Each wall is flat, endless, passes through zero and stands at right angles to its row. A trip goes straight from one point to another. Which walls does it cross, in order?

Walls:
(1): [0.19 0.33]
(2): [-0.19  0.05]
(3): [ 0.25 -0.30]
(4): [ 0.14 -0.23]
(5): [-0.24  0.29]
(6): [-0.23  0.34]
(7): [-0.38  0.17]
(8): [-0.16 -0.42]
(9): [-0.55  0.45]
(10): [-0.26 -0.71]
Trips:
[-0.57  0.25] to [-0.28 -0.03] -> 8, 10
[-0.29  0.01] to [-0.59  0.13] -> none

Walls:
(1): [-0.04  0.36 -0.59 -0.01  0.16 -0.05  0.15  0.21]
(2): [-0.02 -0.49  0.13 -0.18  0.26  0.50  0.03  0.52]
(3): [ 0.12  0.23 -0.10 -0.42  0.14 -0.21 -0.12 -0.10]
(4): [ 0.41 -0.10 -0.31 -0.23  0.53 -0.21  0.12 -0.19]
(5): [-0.25  0.52  0.38  0.05 -0.37 -0.29 -0.03 -0.32]
(6): [ 0.20  0.67  0.23 -0.31  0.29 -0.41  0.05 -0.08]
(7): [-0.67 -0.70 -0.10 -0.15  0.16 -0.22 -0.11  0.67]
(8): [ 0.40 -0.23  0.20  0.13 -0.08 -0.08  0.08  0.35]
(9): [ 0.16 -0.15  0.67  0.76 -0.20 -0.39 -0.23 -0.07]
Trips:
[ 0.48  0.39  0.33 -0.18 -0.15  0.13  0.49 -0.20] to [ 0.28  0.26  0.42  0.06  0.31  0.38 -0.29 -0.23] -> 9, 2, 8
[ 0.20 -0.16 -0.49 -0.53  0.05  0.16  0.09  0.09] to [ 0.04  0.13 -0.53 -0.05 -0.33 -0.27  0.15 -0.37] -> 7, 2, 6, 5
[-0.28 -0.42  0.42 -0.18 -0.72 -0.05  0.12  0.57] to [ 0.20  0.17  0.86 -0.08 -0.07  0.04 -0.02  0.20] -> 6, 7
[-0.17 -0.34  0.09 -0.66  0.17  0.68  0.21  0.14] to [ 0.30  0.69 -0.41 -0.46  0.14  0.22  0.01  0.81] -> 1, 6, 8, 7
[ 0.00 -0.13 -0.05 -0.47 -0.17  0.05  0.53  0.24] to [ 0.30 -0.03  0.16 -0.72  0.11  0.18 -0.31  0.05] -> 6, 1, 7

Walls:
(1): [ 0.18 -0.01  0.15  0.02  0.47 -0.14  0.10  0.35  0.05  0.23  0.54  0.16
  0.18  0.40]
(2): [ 0.07  0.34 -0.04 -0.42  0.39 -0.35 -0.26  0.12  0.21 -0.19  0.24  0.08
  0.18  0.29]
(3): [ 0.01 -0.26 -0.24 -0.39 -0.63  0.31  0.04  0.12  0.48  0.04 -0.23  0.23
  0.46 -0.40]
(4): [ 1.06 -0.12 -0.36  0.28  0.91 -0.09  0.04 -0.20  0.27  0.03  0.02 -0.17
  0.15  0.07]
(5): [-0.21 -0.22 -0.13  0.32 -0.38  0.05 -0.23 -0.06  0.47  0.32  0.68  0.06
 -0.37 -0.06]
(6): [ 0.02  0.08 -0.47 -0.38 -0.04 -0.03  0.61 -0.35 -0.01 -0.08 -0.25 -0.07
 -0.18  0.18]
(7): [-0.06 -0.33  0.50 -0.32  0.20  0.11 -0.35 -0.71  0.15 -0.06  0.14 -0.27
 -0.01 -0.33]
(8): [ 0.37 -0.93  0.23  0.18  0.07 -0.21  0.14 -0.52  0.28 -0.26 -0.11 -0.34
  0.02 -0.32]
Trips:
[ 0.32  0.09 -0.69 -0.36 -0.53  0.26  0.06  0.18 -0.04 -0.39  0.61  0.22
 -0.10 -0.48] to [-0.19  0.26  0.17 -0.17 -0.50  0.05 -0.21  0.02  0.55 -0.10  0.12  0.66
 -0.09 -0.05] -> 6
[-0.19  0.05  0.09  0.01 -0.26  0.47  0.04 -0.12  0.33  0.38  0.62 -0.23
  0.17  0.24] to [ 0.39  0.60 -0.05 -0.10  0.05 -0.22 -0.23 -0.16 -0.26  0.33  0.13  0.51
 -0.20  0.38] -> 2, 3, 7, 4, 6, 5
[-0.19 -0.21  0.57 -0.23 -0.19 -0.31 -0.65 -0.40 -0.08  0.27 -0.23 -0.31
  0.10 -0.45] to [-0.39  0.36 -0.19  0.03 -0.40 -0.56 -0.16  0.47 -0.38  0.10 -0.51  0.00
  0.39  0.10] -> 5, 8, 2, 7
[-0.12 -0.45  0.03 -0.19 -0.22 -0.12  0.08  0.34 -0.34 -0.15 -0.07 -0.19
  0.19 -0.08] to [-0.41 -0.18 -0.54  0.13 -0.48 -0.11 -0.13 -0.04 -0.14 -0.20 -0.35  0.25
 -0.41  0.43] -> 6, 8, 5
[ 0.40 -0.51 -0.17  0.28 -0.35 -0.01  0.20  0.39  0.19  0.04 -0.46  0.58
  0.11  0.37] to [ 0.26  0.22  0.27 -0.17 -0.03  0.16  0.41 -0.04 -0.83  0.26 -0.46 -0.31
  0.45 -0.34] -> 1, 8, 4
[-0.47 -0.17  0.04  0.58  0.43  0.29 -0.62 -0.23  0.53  0.20 -0.27 -0.26
  0.22  0.58] to [ 0.00 -0.14 -0.24 -0.07 -0.19  0.19  0.09 -0.26  0.22 -0.05 -0.06  0.06
 -0.21 -0.17] -> 2, 1, 3, 6, 4
[-0.06  0.10  0.05 -0.35  0.19 -0.04  0.05 -0.28  0.60  0.33 -0.58 -0.32
  0.45  0.15] to [ 0.29  0.32 -0.21  0.54 -0.35  0.20  0.14 -0.56  0.41 -0.06 -0.02  0.01
 -0.08 -0.05] -> 2, 5, 7
[ 0.05 -0.12 -1.08 -0.24 -0.14 -0.28  0.54  0.16  0.57 -0.06 -0.25 -0.25
  0.41 -0.19] to [ 0.32  0.40 -0.48 -0.32 -0.30 -0.28  0.11 -0.15 -0.69 -0.52 -0.17 -0.25
  0.30  0.06] -> 8, 3

Walls:
(1): [ 0.08  0.00 -0.33 -0.69 -0.70 -0.39  0.33 -0.01  0.12 -0.44  0.31 -0.07
 -0.03 -0.21  0.20 -0.49 -0.24  0.36 -0.18 -0.06  0.10 -0.16  0.04  0.21
  0.43 -0.39  0.09  0.16  0.14  0.39  0.31  0.09]
(2): [-0.11  0.35 -0.26 -0.24 -0.13  0.48  0.10 -0.49  0.02 -0.33 -0.08  0.33
  0.08  0.18  0.14 -0.13 -0.03  0.04 -0.41  0.18 -0.37 -0.11 -0.23 -0.61
 -0.42 -0.14  0.01 -0.43  0.03 -0.02  0.00 -0.60]
(3): [ 0.24  0.11 -0.16  0.25  0.01 -0.38  0.33 -0.05  0.25  0.21 -0.34  0.54
 -0.36  0.07 -0.18 -0.03 -0.26  0.00 -0.16  0.05 -0.41 -0.26 -0.23  0.16
  0.21 -0.43 -0.11  0.13  0.08  0.14 -0.50  0.47]
(4): [-0.14  0.11  0.28  0.28  0.63  0.12  0.05 -0.36  0.06  0.01 -0.21 -0.45
  0.03  0.48 -0.21  0.28 -0.01 -0.01  0.46  0.30 -0.36  0.04 -0.64  0.48
 -0.15  0.24 -0.03  0.01 -0.25 -0.15  0.00 -0.06]
(5): [-0.30  0.73  0.01 -0.81  0.10  0.63 -0.15  0.13 -0.30 -0.85  0.01  0.20
 -0.34  0.01  0.21 -0.02 -0.40 -0.45  0.22 -0.62 -0.42 -0.36 -0.18  0.47
 -0.09 -0.31 -0.13  0.37 -0.20  0.26 -0.10 -0.24]
(6): [-0.25  0.38  0.20  0.15  0.04 -0.20  0.12  0.19  0.03 -0.16 -0.29  0.40
  0.47  0.01 -0.02  0.27 -0.12  0.12 -0.03 -0.21 -0.08 -0.17 -0.08 -0.56
  0.21 -0.37 -0.09  0.24  0.60 -0.32 -0.33  0.24]
Trips:
[-0.24 -0.36  0.28  0.34 -0.51  0.17 -0.20 -0.04 -0.13 -0.20 -0.36 -0.80
 -0.02  0.11 -0.13 -0.03  0.61  0.04  0.28 -0.15 -0.30 -0.01 -0.41 -0.06
  0.26  0.39  0.26  0.62 -0.12  0.24 -0.13  0.05] to [ 0.01  0.18  0.41  0.02  0.17  0.43 -0.23  0.08  0.07  0.04 -0.18 -0.13
 -0.10 -0.25 -0.22 -0.17  0.19 -0.24 -0.35 -0.54  0.37 -0.01 -0.01 -0.25
  0.23 -0.14  0.07 -0.67 -0.09 -0.24 -0.11 -0.01] -> 5, 6, 4, 2
[-0.11  0.09  0.20  0.11 -0.27  0.10  0.18 -0.10 -0.13  0.19  0.24 -0.15
  0.41  0.14 -0.28  0.07 -0.35 -0.17 -0.41  0.10 -0.37 -0.29 -0.08  0.58
 -0.24  0.01  0.18  0.09 -0.81 -0.43 -0.20  0.29] to [-0.02  0.46 -0.11  0.04  0.25  0.00  0.07 -0.51 -0.11  0.50  0.40  0.37
 -0.46 -0.26  0.07 -0.45 -0.32  0.45  0.15 -0.17 -0.68  0.14 -0.43  0.25
 -0.97 -0.06  0.60 -0.42 -0.27  0.02 -0.02 -0.52] -> 2
[-0.16  0.25 -0.22 -0.06  0.22 -0.16  0.01 -0.39 -0.36 -0.04  0.00  0.28
 -0.55  0.41 -0.12  0.14  0.12 -0.11 -0.63 -0.20 -0.03 -0.31 -0.26 -0.56
  0.12  0.02  0.05 -0.20 -0.11  0.31 -0.39  0.28] to [-0.46  0.05 -0.13 -0.24  0.00  0.49 -0.17 -0.09 -0.12  0.39 -0.45 -0.36
  0.31 -0.24  0.18  0.27  0.27 -0.25 -0.39  0.11 -0.06  0.18  0.19 -0.34
  0.27  0.30  0.29 -0.36  0.10  0.12 -0.17  0.67] -> 5, 3
[ 0.68 -0.46  0.60  0.41  0.16 -0.22  0.41 -0.21  0.18  0.28  0.08  0.49
  0.58  0.38 -0.42 -0.03 -0.06 -0.12 -0.52 -0.33  0.35 -0.05 -0.51  0.21
  0.09  0.48 -0.06  0.09 -0.30  0.20 -0.01 -0.23] to [ 0.64 -0.31  0.28  0.29  0.12 -0.35  0.15 -0.32  0.46 -0.34  0.50 -0.12
 -0.17 -0.19  0.28  0.90  0.08  0.14 -0.76  0.21  0.19 -0.27  0.25  0.05
 -0.21 -0.22  0.39 -0.01  0.07 -0.52 -0.57 -0.18] -> 6, 4, 2
[-0.17 -0.01 -0.09 -0.33 -0.35 -0.24 -0.35  0.15  0.37 -0.10  0.25 -0.37
 -0.40  0.16 -0.17  0.07 -0.46 -0.65  0.24 -0.49 -0.12  0.50 -0.19 -0.45
 -0.15  0.13 -0.66 -0.14 -0.01  0.15  0.41  0.05] to [-0.06  0.38  0.48 -0.14  0.42 -0.53 -0.37  0.46  0.20 -0.28  0.50  0.45
 -0.06  0.30  0.09  0.17  0.55 -0.20  0.20 -0.30 -0.25 -0.54 -0.09  0.33
 -0.57  0.19 -0.13  0.40  0.02  0.20  0.05  0.17] -> 4, 1, 6, 3
